Each row of a before or after table is a point. One or more steps were done to the points. Then noise was added and the rows were shuffled. The steps act on how far a point lies along the listed directions, d1 being the first. Write out the steps. A step turns or swaps two directions, mirrors them in a line or flattens them onto one, adds a multiple of one to another, or multiplies one. Angles are multiples of 10 degrees, from the lower direction toward the higher: turns from -170 to 170, lines from 10 to 170 but not 90. Use the fewest steps. Two steps may share a direction if one is a turn and the other turns, adds or multiplies; they go together, in the order done. Otherwise the lowest direction goes first.

Directions:
(1): [27 22 32]
(2): [-30 -13  34]
(3): [-24  40  -7]
Before (11 x 3)
[[-12  44  -6]
 [-41  -6 -55]
 [-21  20   9]
 [-13 -29   2]
 [  1  -6  12]
 [ 10 -10 -13]
 [-12  33 -28]
 [-44   0 -18]
 [ 13  -7   0]
 [ 44  10 -31]
 [ -9  22   6]]
After (11 x 3)
[[ 32 -28 -14]
 [-13   3   4]
 [ 24 -24  33]
 [ 61 -11  32]
 [ 26  21 -44]
 [ -4 -24  -7]
 [ -3  12  -4]
 [ 12 -40 -17]
 [ -1  16  27]
 [ 11  16  -3]
 [ -4 -29   5]]
Steps: turn d1 and d3 by 160 degrees

Directions:
(1): [-27  13   4  45]
(2): [ -2  23 -49  -4]
(3): [-44 -26  -9 -19]
Before (13 x 4)
[[-23 -16  11  -3]
 [  0   4 -21  -3]
 [ -8 -21   2   2]
 [ 15  26 -12   3]
 [ 28   9   0  -1]
 [ 11  -4 -29 -22]
 [ -5   1   7   2]
 [ 24 -12   7 -19]
 [ 12  11   8  13]
 [ -2 -17  -5 -24]
 [  2  -8   6   2]
 [ -7  -6  -8 -13]
 [-21  -7 -10   9]]
After (13 x 4)
[[ 42  42  -6  15]
 [  1  -8   7   2]
 [-25 -31  -3  -5]
 [ -7  -1   7   2]
 [-24 -16 -12 -20]
 [  7  -9 -29 -24]
 [ 36  24  13  22]
 [ 60  27   7  13]
 [ -2   2 -22  -5]
 [-53 -33   5 -15]
 [-42 -20 -15  -1]
 [-24 -30  -9 -33]
 [ 34  -7   9 -15]]
Steps: multiply d3 by 2.5

Directions:
(1): [ -5   4 -45  45 -33 -13   4 -25]
(2): [-38   8   5  18  39 -27  43   2]
(3): [ -8  11  22 -35 -44 -17  35 -26]
Before (8 x 8)
[[  6   3  30 -46 -13  14   7   6]
 [-19   3  28 -28  19  -7  22  13]
 [  2  -4 -16   6  10  11 -22  12]
 [  2 -10  35 -42   0   2  14  15]
 [ -3   4 -10  -5  -4  -3  -2  -1]
 [-29   6  28   9  60  -5  15  27]
 [ -6   5 -18  44  23   2   2   4]
 [  5  -3  -4   1 -26  21  -8  -6]]
After (8 x 8)
[[  0   3  -9  -4  -2   0  -3   2]
 [ -9 -12   3   8  31   1   4  26]
 [ -6   5  -2 -17 -26  -5   6 -10]
 [  0  11  17 -12 -18  -2  22 -14]
 [  2  -4 -10  12 -18  19  -9  -3]
 [-21   0  13  -2  41  -1   9  24]
 [ -3  -1  -6  12  26  14  -5  18]
 [-31  12  46 -19  27 -16  38  10]]
Steps: flatten d1 and d2 onto the line at 130 degrees; multiply d3 by -1

Directions:
(1): [-12  -1  49 -14 -22   6 -38  25  41 -34   9]
(2): [-22 -50  18 -28  -7  -7  46 -16  32  24  -7]
(3): [ 21  38  13 -30 -11  32 -13  -5  14  59 -16]
Before (9 x 11)
[[-10 -14  -1  14   3  -9 -28  12  -4 -41   4]
 [ -3 -10 -23  19  15  -8  -9  -1 -11 -36   5]
 [  6   4  11 -10   3  13  14 -15  -1  35  -4]
 [  3  -8  14 -21 -10   0  14  -6  19  29  -7]
 [  8  24  -1  16   4   2 -32  17  -6 -23   6]
 [-11  -2  -1   3   9   9  14  -6  -6   4  -4]
 [ -4  -3   1   0  -5 -12  -4  12  17  -3   5]
 [ -5 -22  24   2  -7  -2 -12   7  18 -33   2]
 [-11  -9  20  -1   4   4  -1   6  20 -15   7]]
After (9 x 11)
[[ -9 -10  37 -28 -14  11  -4   8  43  13  -4]
 [ 15  17 -10 -16   4  23  -8 -13   6  33 -15]
 [ -7  12  39  -4  -6  13 -35  22  32 -30  11]
 [ -2   7  13  -3 -11  -6 -21  21  26  -9   7]
 [ -1  -8  -6  19   1 -21  -5   9  -9 -34  10]
 [  3  10  60 -14 -27  19 -59  27  44 -36   3]
 [ -4 -15 -17  25  20 -13  26 -15 -30  -9   7]
 [ -1  10  37 -29 -20  22 -46  14  35   7 -10]
 [ -5   7 -15  12  16   9  13  -8 -22   7  -5]]
Steps: multiply d1 by 2.5; turn d2 and d3 by -150 degrees

Directions:
(1): [  6   0  -3 -33 -13  27  13  60  13  17 -13 -29]
(2): [ 18 -10  -1  25  20 -28  48  31 -37  -1 -11  16]
(3): [ 41  -8 -10  11  11  19  -7 -13  21  51 -26  29]
(4): [-16 -55 -26 -38 -22 -21   0  -3  -3   3  -2  29]
(5): [-41  -1 -22  18   7  -8  24 -16  23   2 -52 -24]
(6): [ -5  -4  -4  -5  19 -40 -26   0 -21  48  12 -41]
Before (13 x 12)
[[ 18  -2   7  -6  -4  10 -27  -5  -2  -6  29  26]
 [ 21   5  20   2  -1 -11   1  -4 -37 -25  35  19]
 [ 12  38  18  12  17  17  -4   1   2  22   2 -53]
 [ -8  12  -2  21  24 -12 -21 -12   5  31  -9 -28]
 [ 10  39  18  26  31  15 -25 -36  26  35 -24 -18]
 [ -1   9  10  31  28 -34 -11   6  -4  46   1 -36]
 [-23  27   7  21  17 -13  -5 -13  21  25  -7 -35]
 [ -1 -20 -29 -15   1  -8  25  38   7  15 -21 -33]
 [  3 -17 -16 -11   1   7  35  34   3  17 -31  -5]
 [ 12  -4   4  23   8   8   5  10 -17  -8  15  31]
 [ 27 -11   1  -5   2 -24  -7  -8 -17  30  17  24]
 [ 14  -9   1   2  -2  -3 -10 -10 -12 -10  17  26]
 [  9  21  11  15  11  -5 -20  -1   1  30 -18 -27]]
After (13 x 12)
[[-44   9  -1  13  10 -33  -2 -19   7  17  -4 -32]
 [ 40 -20   3 -10   4 -16   5   7 -36  13  21  24]
 [-16  20  19  27  22 -34  -7  22 -10  16  16 -53]
 [ 16  16 -12 -10   0  28   3  30  30  13 -13 -39]
 [ 19  -2   0   9  -3   1   1   2 -12  -6  11  23]
 [ 14   2   7   7   0   3 -19  -3 -10 -16  27  28]
 [ 24  30  27  14   3   3  11  13 -13  -9  16   5]
 [ -3  11  -1 -17 -10  36  16  30  15   1 -12 -19]
 [-24  -4   5 -26  -2 -22 -17  -7 -17   7  24 -53]
 [-27  18   0  23  20 -22  -7 -10  -7  -1   0 -41]
 [-22  17  13   1  -2 -22 -15   1 -15  -5   0 -37]
 [-59  12  10  -3  12 -39  -5 -27 -15 -35   4 -39]
 [  2 -14   2   3  -3   3   9  29 -24 -10  20  23]]
Steps: turn d1 and d2 by -40 degrees; add -0.3 times d1 to d5; turn d3 and d4 by -140 degrees; turn d4 and d6 by 50 degrees
